Each point is reached from the start by the listed moves, each made once or not at all, plus a little noise. Say if it took an odd or an even number of moves. Then give how often each move was made.

Moves:
(1): [ 42 -11]
(2): [ 7 32]
Start: [24 16]
Points:
[66  6] -> odd (1, 0)
[22 17] -> even (0, 0)

Moves:
(1): [ 8 -3 -8 -5 -8 -7  3 -6 -9 23 -5 -6]
(2): [ -1  17  -6  -3   5  -1   4 -12 -12   0  11  11]
(3): [ -2  -3 -16  -5   3 -16  12   3  36  -5   2  13]
(4): [ 12  10   0   8  18   4  -4  15 -19  31   0  10]
(5): [  7 -16   6  10 -13  17  11 -12  -1   5 -17  -5]
(6): [ 10  21  -5  -2  -6   8 -26   9   8   5   1  -5]
(7): [  5  -7 -10   1  -6  -4   0  -1  -1  -8  -3  -3]
(8): [  3   3   3   3   7 -10  -2  -3  -4   3  -6   1]
(9): [ -7 -10  16  17  -1  11 -12  13 -20  41  -7  27]
(10): [18  0 12 11  5 13 -6 -6 -9 14 16  2]
(11): [  5 -31 -22   3 -17  13   7 -26   3  17 -38 -26]
Start: [ 14 -12  -3  -8  -2  -3 -13   0 -19   4  -4  -3]
Points:
[ 39 -23 -36   8 -28   4 -41 -27 -55  84 -50  -4] -> odd (1, 1, 0, 0, 0, 1, 1, 1, 1, 0, 1)
[ 50 -48 -18  31   8   7 -19  -2 -37  95 -39  19] -> odd (0, 0, 1, 1, 0, 0, 1, 1, 1, 1, 1)
[ 49   6  -3   9 -13  13 -51  -3 -64  78   6  22] -> even (1, 1, 0, 0, 0, 1, 1, 0, 1, 1, 0)
[ 24 -15 -25 -13  -2 -38  -1  -4   4  26 -13   5] -> odd (1, 0, 1, 0, 0, 0, 0, 1, 0, 0, 0)
[ 25 -18 -11  16  18 -16 -20  28 -28  64 -18  45] -> odd (0, 0, 1, 1, 0, 0, 1, 1, 1, 0, 0)

Moves:
(1): [ 13   0   1  -7 -11 -13   6   6  -4   6 -19  14   3  -7  21   3  -1  -7
  12   8  17   7  10 -11 -13   7]
(2): [ -2  -9   5  -2 -13  -4 -13   3  -6  -2   8  -8  -8   2  10   0 -16  -1
  -2   4  10  -3  -4   3  12   4]
(3): [-15 -13 -12   5  -3  -3   5 -11  -4  -3   6   0 -15  -9   8  11  10   8
   4 -15  -7  -4  -6   2   7  10]
(4): [ -5  -2   3  -6  -1   6   3  -1  -2  -8   6  17   4  -5  13  -5 -12   7
  -3  -8 -11   2   1   6  12 -22]
(5): [ -9  -3  -8   7   2   8  -2   8  12  16  -3   0  -3  -2  11   4 -19  -6
   7  -1  19   3  -8  -3  12   3]
(6): [-13  -2 -10   5  -9  -6  -6  -9 -10  -3  -2   4   5  -6   0   5   2  -1
  -4   6  -3  -7   5   7   9  15]
(7): [-1  1 -6 -5 -9  8 -1  0  9 10  3 -2  5  6  2  4  0  8 -5 10  6  3  4 -5
 -9 -5]
(8): [  3  -3  -4   3  -2  -3  -4  -2  -5   3 -12  12   6   8   4  -5   5   5
  13   1  -3   0   5  -6  -2  -6]
(9): [ -5  -2  -2   2  -1  -4   4   4   0   2  12   4  -3   3   5  -1  -2 -12
   2  -1  -1  -5  10  -1  -3  10]
(10): [  7  10 -12   0  -1  -3   8   0  -9  -3 -24  -4  -1  19   0  10 -19 -17
 -10   0  -2   4   2  22   1   4]
(11): [  3   3   5   2   6   5   4 -10   5  -1   9  -6 -13 -11   9  -1   6  15
  -1   9  -6   1  -4   6   5  12]
(12): [  7  16   7   3  -5  -9   2  -7   6  11  18 -11   6 -12  23   9 -21  -6
  19   4 -10   3  -5   5  -4 -12]
(13): [-10  -4   7   3   0   8  -4  -9 -11   2   2   0  -3   7   0   7  -8  -7
  -3   3  -9   1   7  -7   3   0]
(14): [-14   4  -2   0   6   0  -8   6   5  -5  -3   4   0  13  -2   4   5   8
 -20   7   3  -2   3   0  -4  -9]
(15): [  3   4   0   0   3   4   1  -3   2   0   9  18   0   3  -9   3  13   2
   4  -1  -3   0 -12  -2   5   7]
(16): [  1   3 -12  -9   4  -3  -5   2  -9   2  -7  -4  -5  -9   9  -1   0  -2
   9   3  -7   7   2  -4   5  -6]
(17): [ 11  11   0 -13   9 -13   2   5  -7  10  -8   1   3  -5   1   6   5 -11
  -2 -30  -7   7   8  -2  10  -8]
(18): [ -4   0  20   2   1  10 -11   3   1   4  -1 -15   3  -5   3 -31  -1   4
  -7  -8  -3   6 -25   5 -14  24]
(19): [ -8   3  23  -4 -23  -5  -4  22  -2  12  -8   2 -10 -16   0  -6   2  -1
   0  11  10 -14   6   3   6  15]
(20): [  1   3   5  -5   2  -2   2 -12 -10   6   6   3   6  -2 -12 -12  -6   4
 -15   4   2  -2  -9   2 -16  -8]
(21): [  0 -10  -1   3  -5  -3   4  -7   6   4   2   1  -8   4  -2   5  -3 -12
   0   6  -2  13   2   0   3   8]
(22): [  2 -13   1  -6  24  14 -27   2  15   4 -24 -31  -1   0  16  -5   9  -5
  -6   9   7 -19  -8   9 -24 -11]
(23): [  2   7  -2   4  -2   2  10  -2   0  -8  -4   7   6  13   3 -12   3   2
 -11   3 -15   0 -14  -6  -1  -3]
(24): [ 11  -4  -2   1   4  -4  -4  15   0  11   3   0  11  -8 -19   7  -1   4
  -8 -11   5  -4  -2  -6 -10 -10]
Start: [ 18  -2   9   3  -1  -8   8  -9  18  -2  -1  -5  16  -5  10  -5  17   5
  -2 -11   4  -5   3  -8   6  22]
Points:
[ 21  -3  39  -8 -45 -11  -8  10   6  60 -53  -9 -11  -5  69 -10 -31 -25
   0   3  34  22   6  -4  17  79] -> even (1, 1, 0, 0, 1, 0, 1, 1, 0, 1, 1, 0, 1, 0, 0, 0, 1, 1, 1, 0, 1, 0, 0, 0)
[  0   6 -27 -16  32   2 -18   2  23  46  -9 -13  12  -5  70  49 -21 -26
 -16 -42 -14  -8  -1   6   6 -26] -> even (0, 0, 1, 1, 1, 0, 1, 0, 1, 1, 0, 1, 1, 1, 1, 1, 1, 0, 0, 0, 0, 1, 0, 1)
[  9 -10  30 -16 -15 -28 -41  28  -4  24 -57 -13  21 -11  41   4  19 -14
 -47  -2  22 -40  16 -17  -6  22] -> even (1, 1, 0, 0, 0, 1, 0, 0, 0, 0, 0, 0, 1, 1, 0, 0, 1, 0, 1, 0, 0, 1, 1, 1)
[-23 -30  -1  11  -8 -10 -29   0  21  37 -10 -17 -26 -13  25  18   0 -10
 -52  15  35 -43 -21  36   8  72] -> even (0, 1, 1, 0, 1, 1, 0, 0, 1, 1, 1, 0, 0, 1, 1, 0, 0, 0, 1, 1, 1, 1, 0, 1)
[ 29   6 -15 -24   2 -28 -25 -11  18  25 -33  -6  16  -1  95  13  31   7
  12  -8  -5  -6 -15 -26 -14  -8] -> even (1, 1, 1, 0, 0, 0, 1, 1, 0, 0, 0, 1, 0, 1, 1, 1, 1, 0, 0, 0, 0, 1, 1, 0)

Moves:
(1): [  7   6   6   5  13   4 -15   2   6   1 -13   5   8  11  -4 -30 -13  -4
  11  -9   1  -3  -3  17 -31   2   4]
(2): [ -2   4   2  -2  -6  -2  -2   1 -12  -5   4  -3  13   7   5  -2  -8   8
   5  10  -9   4   0   1  -4  -1   4]
(3): [ -4  -1  11   2  -4  -4  -1  -3  -6  15   0   6  16   1  -4  -6 -13   0
   4  -1 -12   4  -6   6   3  -1  15]
(4): [-11  -9  -1  -4   2  -4   3   5  -2  -6  -6  -1   5  -4 -20  11   8  -7
  -2  -5  -7  17  12   3   2   2  -7]
(5): [-12   5   3  -4  -3 -17   1 -15   7 -19  -5  23  -6   2 -13  -5   2   8
 -11   5 -11   2  -7  -2 -10  -9  -8]
(6): [ -5 -14  -2 -22   8  -1  -1  -2   5   4   3   3  -2  11 -13  -8  10  16
  -8   6  -2  13  -2  -4   5   5 -10]
(7): [ -2   2   1 -20  -2   2  -6   2 -10  -8   4   4   2  10 -11  -7 -11 -11
  -1 -15  11  12  18 -15   5   2 -16]
(8): [ -1 -13  -5  -4   3  -3   3  10 -10   7  20   9  11  -7 -12 -13  -2   5
 -10   5 -13  -5   7  -1   4  -4   5]
(9): [ 6 -2  7 -5  2  4 -1  1  5  6 -2  1 -4  5 -9  3  0  1  5  9  3  2  6  2
  3  6  1]
(10): [ 17   1   6  -4   1   4  -2   8  -7   2  -1   6  -1   9   4   1  -4   4
   0   5 -12   7   4  -1  -9 -10  -2]
(11): [ 4  1  0 -3 12  0 -1 -3  2 -2 -5 -2  1  2 -6 -7 13  1  7 -3  2  4  0 -3
 -5 -2 12]
(12): [ -4   2  17 -11 -13   4  -8  -5   1 -18  -6   3   9  -3  -3   7   1 -11
 -14  -3 -20  -4  -2   3  -4   3  -4]
(13): [-1  4 -8 -6  4  3  5  6  2  4  6  2 -2 -9  9 -1 -6 -4 12  3 -7  0  1  9
  5  9  2]
(14): [ -6  -7   1  -6  -1  10  11  -3  -8  -9   3  -4  -7  -5  -8  -9  -5   4
   6  -8   0  -4  -4   0  10 -10  -6]
(15): [ -7  -2   9   2   8  -1   1   3  12   0   1   1   8  -4   3  -9  -7   4
   5 -11  10   9  -2   7  13  -1 -16]
(16): [-14  -3   9   1  10 -16   4  -7  -6  -3   6   5   3  -5 -17   0   2   4
   6 -14  16  -3  -7  12  -2   6   8]
(17): [-25  -2   7   5  -4   1  -2  -3  -8 -11  10   0   1  -1  11   7  -3 -13
   6   1  -6   0  -2  -5  -4  -1  -3]
(18): [ -5  -3   0 -10  -1  -1   6  -7   0   0  -6  -7   8  -1   0   1  -7  -6
   1  -3   3  -5   6   2  -5  -8   0]
(19): [  1  12  -8  10  -8  -3   6  -4  12  -2   3  11  -7   9  10   9  16  -5
  -4  -7   3 -15  -1   4  -6 -19  10]
(20): [  2  -9  12  -5 -12   3  -7 -10  -5   5  -6   1 -10   0  -2   4   1  -1
  18   5  -5   1   1 -10  -6  -2 -10]
(21): [  3  11  12  -1  -5  12   6   5   1   3   7  -4   5  -1   3 -10  -5   7
  12 -10   0   7   1  -3  -6  10  -5]
(22): [ -5  -2  19  -9  -1 -13  -3  -4  -1   7  -8   8   2   9  11 -11   4  -9
   0   2  10  -7 -19 -18  -8 -11 -19]
(23): [-13   2   7  -3  -8  -6  -6   6  -4  -5   1  10  -3  -6   1  -4  10   4
   3   0   1  -6   5  -4  -1  -8   3]
(24): [-10 -10  -5  11  -9  15   2   2 -10 -17   1  -2  11  -2  10   7  -8   2
  -4   6  -2   6  -7  11  -4   3   4]
Start: [  2 -10 -16   2  -9  -8 -16 -10  -4   4  -4   4   1  -4  -8  15  -2  -3
   4   7   5  -7  -5 -13  -1   1 -10]
Points:
[-65 -52  17 -45   6 -11  22 -15 -16 -12  24  37  47 -24 -81 -26 -34  30
  18 -12 -17  37 -11  33  19   8 -26] -> odd (0, 0, 1, 1, 1, 1, 0, 1, 1, 0, 0, 0, 1, 1, 1, 1, 0, 1, 0, 0, 1, 0, 0, 1)
[-95 -40  52 -45 -28 -22 -10 -30 -38 -19  13  67  42   9 -52 -43 -18   4
  53   2 -32   3 -28   9 -54 -30 -22] -> odd (1, 1, 1, 1, 1, 1, 0, 1, 1, 0, 0, 0, 1, 1, 0, 1, 1, 1, 1, 1, 1, 1, 1, 1)
[-72 -26  37  -5 -27 -24   0   7 -41 -25  25  38  57   0  -3   2  -4  -7
  22 -14   0   2 -10  -3 -31 -42 -30] -> odd (0, 1, 0, 1, 0, 0, 0, 1, 0, 1, 0, 0, 0, 0, 1, 1, 1, 1, 1, 0, 1, 1, 1, 1)
[-38 -32  42 -73 -27 -29 -18 -41 -28 -11  15  47  35   3 -81 -23 -22   5
  -1 -16 -28  14   4 -23 -18   2 -35] -> even (0, 0, 1, 0, 1, 1, 1, 1, 0, 0, 0, 1, 0, 0, 0, 1, 0, 1, 0, 1, 1, 0, 0, 0)
